Every row gives one point. Each copy is the shape, with its points in the same order, turned, moved and blurred by noise. Say if it was mirrored as well.
In the rows, 128 means zero.

Shape (7 x 3)
[[ 44  53  59]
 [103  98 159]
 [109 138  87]
 [114 115 108]
 [156  83 185]
 [ 95 171 139]
 [122 140 130]]
Copy 1 (7 x 3)
[[ 80  22  68]
 [166 114  82]
 [ 91 117 127]
 [124 105 118]
 [214 118 113]
 [111 168  95]
 [131 140 117]]
Copy 1 is: mirrored
Copy 2 (7 x 3)
[[ 24  61  39]
 [ 96  74 141]
 [113 118  70]
 [ 96 108  99]
 [ 92 105 192]
 [159  85  98]
 [131 108 113]]
Copy 2 is: mirrored
Copy 3 (7 x 3)
[[ 43 123  35]
 [ 90 114 150]
 [121 160  94]
 [106 136  99]
 [126  72 172]
 [103 181 149]
 [124 149 138]]
Copy 3 is: only turned
Copy 4 (7 x 3)
[[ 32  56 111]
 [122 101 177]
 [109 128 110]
 [123 111 119]
 [182  84 176]
 [114 177 151]
 [136 142 132]]
Copy 4 is: only turned

Shape (7 x 4)
[[199 107 115 153]
 [167 137 155 155]
 [143 108  71 116]
 [ 95 164  94  65]
 [108 160 132 173]
 [147 181 156 177]
 [121 184  74  88]]
Copy 1 (7 x 4)
[[188 100  94 183]
 [185 148 103 165]
 [130  64  90 130]
 [110 113 115  64]
 [117 162  97 137]
 [158 184  75 153]
 [124 103  68  62]]
Copy 1 is: only turned
Copy 2 (7 x 4)
[[205 112  83 142]
 [159  93  83 175]
 [156 144 117  94]
 [ 68 118 111  85]
 [113 140  99 189]
 [127 114  61 201]
 [ 83 139  77  92]]
Copy 2 is: mirrored
Copy 3 (7 x 4)
[[220 136 174 114]
 [168 136 180  86]
 [201 160 108 150]
 [125 204  91 145]
 [144 126 113  72]
 [149 141 153  43]
 [157 217  88 117]]
Copy 3 is: mirrored
Copy 4 (7 x 4)
[[204 140 152  86]
 [153 166 174 105]
 [150 103  92  92]
 [ 58 116  96  61]
 [117 183 126 132]
 [134 207 163 110]
 [ 93 151  71  57]]
Copy 4 is: only turned

Shape (7 x 4)
[[210  92  92 144]
 [102 116  95  60]
 [156  83  94 128]
 [163 135 165 141]
 [ 86 138 104 151]
 [101  71 227 145]
 [ 91 127 146 152]]
Copy 1 (7 x 4)
[[ 91  81 201 169]
 [ 73  86  99  76]
 [ 82  74 148 157]
 [157 127 149 147]
 [ 82 135  78 157]
 [208  74  73 161]
 [124 124  80 158]]
Copy 1 is: mirrored
Copy 2 (7 x 4)
[[196  82 123 187]
 [161 150  78  76]
 [170  93  89 151]
 [117 108 158 153]
 [103 158  75 150]
 [ 44  48 131 107]
 [ 82 128 100 143]]
Copy 2 is: only turned
Copy 3 (7 x 4)
[[165  34 109 115]
 [ 66  90 139 189]
 [117  54 100 129]
 [142 114 150  90]
 [113 152  85 158]
 [ 61 143 125  35]
 [102 155 104 110]]
Copy 3 is: mirrored
Copy 4 (7 x 4)
[[160 111  33 125]
 [ 93  92 133  70]
 [140  86  75 118]
 [157 156 109 150]
 [ 79 107 122 161]
 [204 107 189 175]
 [115 114 146 170]]
Copy 4 is: only turned

Shape (12 x 6)
[[159 144  79 161 153 192]
 [ 66 130 137 159 188 154]
 [180 170  85 161 128 148]
 [246 110  83  94 115 154]
 [128 196 183 135  75  39]
 [131 181  78 159 165 134]
 [155 126 150 152 180 127]
 [139 194 158 109 136 136]
 [131 146 117 111 124  66]
 [192 142 162 184 205 107]
 [ 95 110 117  82  77 147]
 [151 153 154 103  70 140]]
Copy 1 (12 x 6)
[[175 117 129 194 176 199]
 [122  56 144 207 133 117]
 [175 156 140 149 169 172]
 [185 139  71  84 210 206]
 [139 173 164  84  71  70]
 [132 139 151 192 173 146]
 [160  77 142 138 174 115]
 [110 120 171 114 123 152]
 [120 151 111 121 141  94]
 [188  77 188 124 206  98]
 [119 110  59 136  86 167]
 [151 129 120  85  93 167]]
Copy 1 is: only turned
Copy 2 (12 x 6)
[[180 162 153 146 191 183]
 [ 98 113 142 179 219 130]
 [173 198 144 135 150 163]
 [245 158 130  71 126 146]
 [ 52 186 125 116  72  73]
 [137 200 120 160 189 151]
 [154 142 165 152 179  91]
 [ 96 175 156  90 166 120]
 [120 161  82 128 130  95]
 [170 182 190 171 170  59]
 [114  90  93  89 135 165]
 [114 135 150  76 106 147]]
Copy 2 is: only turned

Shape (12 x 8)
[[163 126 195 126 193  75 119 125]
 [163 186 191 165 177 161  87  86]
 [103 120 137 132 107  85  73 150]
 [114 117 171 188 108 160  81 145]
 [102 173  84 184 124  99 151  98]
 [ 94 104 120  88 116 145 185 143]
 [180 113 100 110 125 183 156 189]
 [183 150  87  97 142 182 162 193]
 [161 109 125  86 116 134  95 129]
 [ 93 110  95  89 106 166 141 169]
 [201 172  88 125  94 112 171  95]
 [112 187 187 165 128 143 120 196]]
Copy 1 (12 x 8)
[[ 78 180 165 167 179  81  63 155]
 [107 219 138 165 105 143  23  98]
 [ 94 120 121  99 113  81  97 171]
 [ 77 131 118 148  50 137  73 141]
 [102 177  52 110 128 101 141  82]
 [116  88 158 106 168 166 162 111]
 [188 140 164 153 109 164 145 153]
 [198 168 165 139 132 173 157 159]
 [158 120 156 102 121 109  81 144]
 [143  99 134  95 136 180 148 153]
 [194 179 138 120 115  95 142  63]
 [ 67 197 147 152  85 159 135 158]]
Copy 1 is: only turned
Copy 2 (12 x 8)
[[125 172 135 140 199 146 193  74]
 [128 130 190 109 249  81 160 127]
 [122 111 127 135 148 148  90  76]
 [120  60 181 143 172 136 121 124]
 [ 89 130  86 149 160  60  99 156]
 [ 46 125 100  88 108 151 150 148]
 [145 108 103  59 123 164 168 178]
 [141 134  96  36 141 156 153 199]
 [131 118 132  60 136 131 142  84]
 [ 73  96 100  68 117 170 113 145]
 [141 167 107  82 110  53 147 152]
 [115 146 180 143 190 171 100 174]]
Copy 2 is: mirrored

Shape (13 x 9)
[[142 129 156 162 135 143  86 112 110]
 [166  93 160  93  89 144 185 151 129]
 [118 134  69 173 110 100  92 124 118]
 [189 142 109 133 107 170 150 103 151]
 [106  88 172 199 130  56 162 200 130]
 [185 143 167  88 106  87  74 134  78]
 [ 79 169 121 165 145 126 180 124 145]
 [165 128  79 113 148  66 147 106 151]
 [113 126 134 122 148 155 123 119 151]
 [ 83 107 132 150 151 166 137 133 140]
 [142 152 136  90  82  74 190 189  82]
 [158 127 161 183 123 118 140  99  60]
 [105  97 115 171  73  99 130 119 159]]
Copy 1 (13 x 9)
[[142 122 172 147 129 132  79 135  84]
 [135 116 102  61 139 113 153  89  71]
 [149 132  89 177  81 151  82 168  86]
 [198 148 119 108 132 160 126  98 110]
 [107  83 122 158  94  50 179 181  49]
 [158 137 119  95 156  82  32 134  46]
 [105 177 115 179 127 128 168 139 116]
 [173 118  44 161 150 106 103 125 120]
 [114 132 138 129 130 132 111 125 138]
 [ 87 115 148 142 114 153 137 135 128]
 [117 162  47  83 154  83 145 152  28]
 [147 124 155 168 146 137 111 117  17]
 [136 121  99 152  47 112 129 118  90]]
Copy 1 is: only turned
Copy 2 (13 x 9)
[[159 101 140 163 124 149  98 102 147]
 [ 89  69 174  95 105  92 154 114 106]
 [137 112  62 171  91 143 120 153 155]
 [ 63  71 127 137 101 120 104  83 163]
 [179  85 121 163 169  93 221 164 125]
 [158 101 146 144 116  83  44 135  82]
 [ 92 163 108 165 143 131 184 105 160]
 [101 104  46 104 138  88 111 119 135]
 [113 128 139 115 133 150 123 113 164]
 [123 127 141 125 130 179 165 118 163]
 [ 85 117 137 148 115  57 155 166  52]
 [157  87 120 189 113 130 133  69  93]
 [148 101 100 136  75 104 170 137 178]]
Copy 2 is: mirrored
Copy 3 (13 x 9)
[[164  80 163 142 119 133 120 133 124]
 [112 111 115  75 105 107 216 138 110]
 [125 133  85 165 138 146  82 130 114]
 [159 107  82 116  99 155 179 130 155]
 [ 89 113 158 158 189  58 160 202  86]
 [194 102 136  60 119 113 102 126  63]
 [126 176 153 169 164 130 176 126 163]
 [148 137  65  91 183 115 133 137 161]
 [129 122 156 113 118 137 148 137 169]
 [ 86 115 169 147 125 140 155 135 156]
 [120 180 116  78 162 115 188 133  48]
 [169  72 141 149 166 121 156  93  91]
 [101 131 100 166 113  73 135 144 132]]
Copy 3 is: only turned
Copy 4 (13 x 9)
[[146 177 140 159 149 141  92 125 144]
 [108 161 146 126  57 115 174 134 144]
 [150 119  89 149 142 104  77 125  88]
 [136 167  93 118 119 161 167  92 132]
 [202 102 208 153 106  44 124 162 118]
 [107 249 121 128 133  71  99 145 145]
 [143  82 174  91 146 145 121 137 100]
 [105 102  88 109 163  72 142 100 139]
 [121 127 137 140 133 158 115 153 161]
 [132 101 152 159 133 176 109 159 141]
 [ 98 172 159  86  79  54 148 165  66]
 [143 186 183 152 138 119 110  75 108]
 [172  95 123 134  88 110  87 109 122]]
Copy 4 is: mirrored
